Rows are points. A path goes straight from each point to the next, and from the last back to the first. The post is the endless flat space through its rows: a point in 2 columns, a line in 3, a plane in 4, and so on, so that a path can go around it. How many times does the path go around the post? Going back the other way cancels.

Post:
[[-1,-7]]
Path:
[[19,30],
[53,4],
[33,-70],
[-30,-66],
[-29,0],
[-20,22],
[22,14],
[26,-5],
[9,-27],
[-38,-39],
[-60,-58],
[8,-68],
[51,-70],
[-35,-70],
[-41,-2],
[-51,65]]
Times around: 2

Post:
[[-30,-21,-56,-17,3,-11,38,-47],
[-36,-15,-24,22,-27,22,-6,-76],
[35,-62,62,-19,59,60,-13,74],
[-42,-8,-35,74,32,-56,-5,-36],
[22,18,-26,-21,3,33,-70,80],
[2,-10,17,-9,-11,-43,-68,-52],
[0,10,29,90,-24,-101,-34,78]]
Path:
[[61,-78,36,-11,-42,-45,-79,29],
[-2,-14,26,48,-90,-49,40,-58],
[24,98,24,25,-68,-43,-33,32],
[-71,14,32,43,25,46,-29,-25],
[-63,-13,-13,-21,31,9,-58,-24],
[-26,44,-1,8,-3,-28,-21,25],
[44,22,-7,64,55,39,-8,3],
[40,-25,-78,40,35,5,-36,10],
[-21,-44,-11,39,-26,-23,-5,35],
[-54,-21,29,42,-27,-19,-35,60],
[-69,27,-66,7,21,31,32,-10],
[31,29,6,11,29,-24,4,18],
[71,-25,-22,-18,-41,-54,-33,-31]]
Times around: 1

Post:
[[-13,-66,37,18,12,46,39,6,-80,-10,61,-72,5,-77,-88,-78,9,-51],
[9,-24,1,19,-40,24,-24,-66,37,19,-10,40,66,-1,56,60,-10,97],
[-39,-45,51,-2,46,-75,-2,57,-17,48,-40,-37,63,-39,-56,41,8,91],
[20,-60,18,-22,-38,-36,42,1,-66,-19,-57,-36,17,-76,-33,-20,-15,-46],
[-43,-58,44,-12,-7,30,-3,24,19,-24,1,-48,28,-65,-57,1,26,-108],
[38,53,-43,47,8,68,-10,36,-8,24,-10,104,14,52,45,54,-11,1],
[42,62,-57,19,-37,37,-46,-39,69,36,-13,93,-22,-37,-9,67,-17,83],
[-19,-60,42,25,-3,-105,94,46,-27,35,37,-56,47,-28,-94,19,119,-5],
[-26,17,-47,-18,-34,-19,-25,15,7,13,0,-56,-12,9,31,69,21,73],
[-7,35,-28,55,-53,77,-61,-15,7,-41,-73,61,2,35,-3,101,57,98],
[-20,-70,16,74,22,-47,-4,-21,-30,-13,4,-67,-1,-41,-72,-24,2,-88],
[48,-32,-7,59,49,84,50,-12,-6,56,-34,9,-35,-46,14,80,15,-28],
[2,42,63,25,-44,6,26,-5,46,31,-57,-2,-12,32,-3,29,-10,77],
[19,-11,51,-20,80,6,7,-39,-26,-20,3,31,-35,-36,6,15,50,-12],
[-20,-66,15,30,32,-65,63,67,23,-19,-28,-64,23,-67,-13,-50,53,30],
[-8,-46,-9,-28,17,-26,6,-13,10,77,-54,-48,30,-3,-51,-43,64,23],
[62,8,-62,12,69,82,70,-39,29,-26,-4,40,-8,41,-41,73,-19,-14]]
Path:
[[17,37,23,14,-24,33,13,-19,-2,35,-62,-41,-8,9,-55,-15,-16,-1],
[-50,-12,24,42,-4,25,46,-4,-22,-25,16,-25,21,-29,-35,9,45,87],
[-32,-19,75,27,87,-63,29,53,-23,9,-30,40,-31,-38,-36,84,-10,-26],
[16,-43,11,1,-35,-62,36,15,-8,78,13,-23,-6,-40,-35,93,22,17],
[49,-28,9,-20,19,-14,40,24,-7,-42,2,-35,12,24,-39,19,9,69],
[31,-2,-14,39,-18,-31,-29,25,-18,32,-22,-26,14,-69,9,18,35,66],
[-11,-22,16,9,11,-9,-2,-44,48,17,-10,7,43,-36,-17,42,107,74],
[5,40,-22,2,-8,7,-9,-1,3,0,-5,-29,24,32,17,40,14,3],
[38,-50,13,22,5,-55,-25,-10,5,53,-26,-89,17,1,-31,11,6,64],
[61,-71,1,11,-56,-42,57,-8,-2,-24,-29,44,3,-12,33,29,-4,6],
[-34,-67,-6,-17,46,33,-52,-39,-5,21,-2,-10,-22,-32,7,39,26,24],
[-26,-41,-24,-23,42,76,60,83,-2,9,-4,-8,32,-39,-32,30,71,-73],
[-14,-26,-24,103,-18,44,54,-6,18,31,24,-16,70,-17,15,-34,-15,23],
[0,-11,4,16,52,-14,-5,23,14,11,-26,-13,34,5,-10,42,22,-20],
[64,-6,20,72,28,11,16,26,5,45,-53,1,37,-51,-85,30,-11,36]]
Times around: 0
